Each row of a before or after table is a point. One or more steps were done to the points. Then noise was added and the rows were shuffled. The steps act on columns, c1 being the first. What was done? A step turns or swaps two columns, mirrors them in a line or flattens them onto one, adds a multiple of one to another, or multiplies or shifts one. Angles are multiples of 10 degrees, from the lower column toward the higher: turns from -170 to 170, lines from 10 to 170 but not 90. Use the fewest steps. Two steps may share a column if one is a turn and the other turns, adds or multiplies; they go together, in the order done. Otherwise the lowest column goes first.
In the rows, zero is written as 128.

Before:
[[150 143]
 [138  84]
 [177 182]
 [ 94 153]
 [106 147]
 [164  83]
 [101  84]
 [223 146]
 [ 57 115]
 [145 175]
 [108 115]]
After, 11 rows:
[[143  78]
 [ 82  95]
 [165 173]
 [110 149]
 [121  78]
 [ 60 141]
 [113 122]
 [103 162]
 [200 161]
 [157 127]
 [219 114]]
Steps: turn c1 and c2 by -20 degrees

Before:
[[138 138 145 117 156 197 114 181]
 [ 75  79 133 144 151 201 193  98]
 [100 155 199 129  89 141 171 196]
 [ 63 113 172 168  93 142 144 145]
 [110 103 133 125 140  80 120 151]
 [176  83 124  85  49 113 198 103]
 [ 81  40 214 184 145 193 172  64]
 [140  94 154  59  88 116 195  90]
 [ 72 161 122 129 109 114  75 147]
 [100 132 132 139 174 165 108  78]
 [107 166 154 170 135 116 127 151]]
After, 11 rows:
[[211  42 219  86 149 194 186 107]
 [188  79 135  65 154 201 147 135]
 [104 156 203  88  90 141 134 202]
 [132 165 155 127 132 110 170 157]
 [162 109 166 112  93 144 170 182]
 [110  83 129  63  50 115  82  83]
 [155 157 119 184 107 116 131 179]
 [131 105 130 135 139  84 119 160]
 [181 134 129 149 178 166 139 105]
 [ 79 135 144 149 157 196 115 165]
 [145  97 164  59  87 118  60  91]]
Steps: mirror c1 and c8 in the line at 110 degrees; turn c4 and c7 by 90 degrees

Before (13 x 12):
[[168  66 114 172 166 120  44  65 115 145 127 117]
 [122  59  80 114 171 147 154  66 125 123 140 109]
 [176 126 116  70 145 175 121 161  50 127 119 121]
 [179  71 146 151  99 192 149 147 109 152 175 150]
 [128  50 111 154 119 134  28 160 145 121 216  94]
 [135 176  93 125 113  71 124 113 126  93  81  75]
 [181  52  80 171 122 152  94 163 136 105  99 127]
 [116 108 124  62 142 166  99  83 174 133 160 165]
 [197  86 131  42 119  78 121 161 165 116  89 158]
 [148 129 187  99 150 156 161 146 169 120 104 112]
 [146 152 216 175 180 123 170 137 139 118 144 213]
 [146 145 179 184  98 145 153 124  91  27 166 125]
 [210 141 124 151 202 150  97 113 143 145 153 116]]
After:
[[125  70 150 196 100 192 146  93 103 130  74  68]
 [165 141 118 166 203 150  99 134 147 109 135  54]
 [150  50  94 158 120 135  32  69 149 107  52 142]
 [ 97 152 223 172 181 124 156 114 141 198 143  90]
 [157 126 115 103 146 175 123  98  28 124 157  89]
 [184 176  95  85 113  71 129 157 127 110 160 153]
 [142  66 101 166 165 120  48 187 111 107 127  90]
 [155  87 129   6 120  79 122 112 176 159 172  62]
 [138  59  85 128 171 147 163 182 124 115 117 141]
 [172  52  74 189 121 152 103 104 138 142 164  92]
 [206 145 182 197  98 144 142 118  80 191  74 151]
 [152 128 193 119 152 156 149 119 181 122 168 118]
 [ 98 107 119  90 141 167  99 159 188 153  89 125]]
Steps: turn c10 and c12 by -130 degrees; turn c1 and c12 by -60 degrees; turn c3 and c7 by -10 degrees; add 0.7 times c6 to c4; turn c8 and c11 by 160 degrees; add 0.5 times c5 to c11; multiply c9 by 1.3
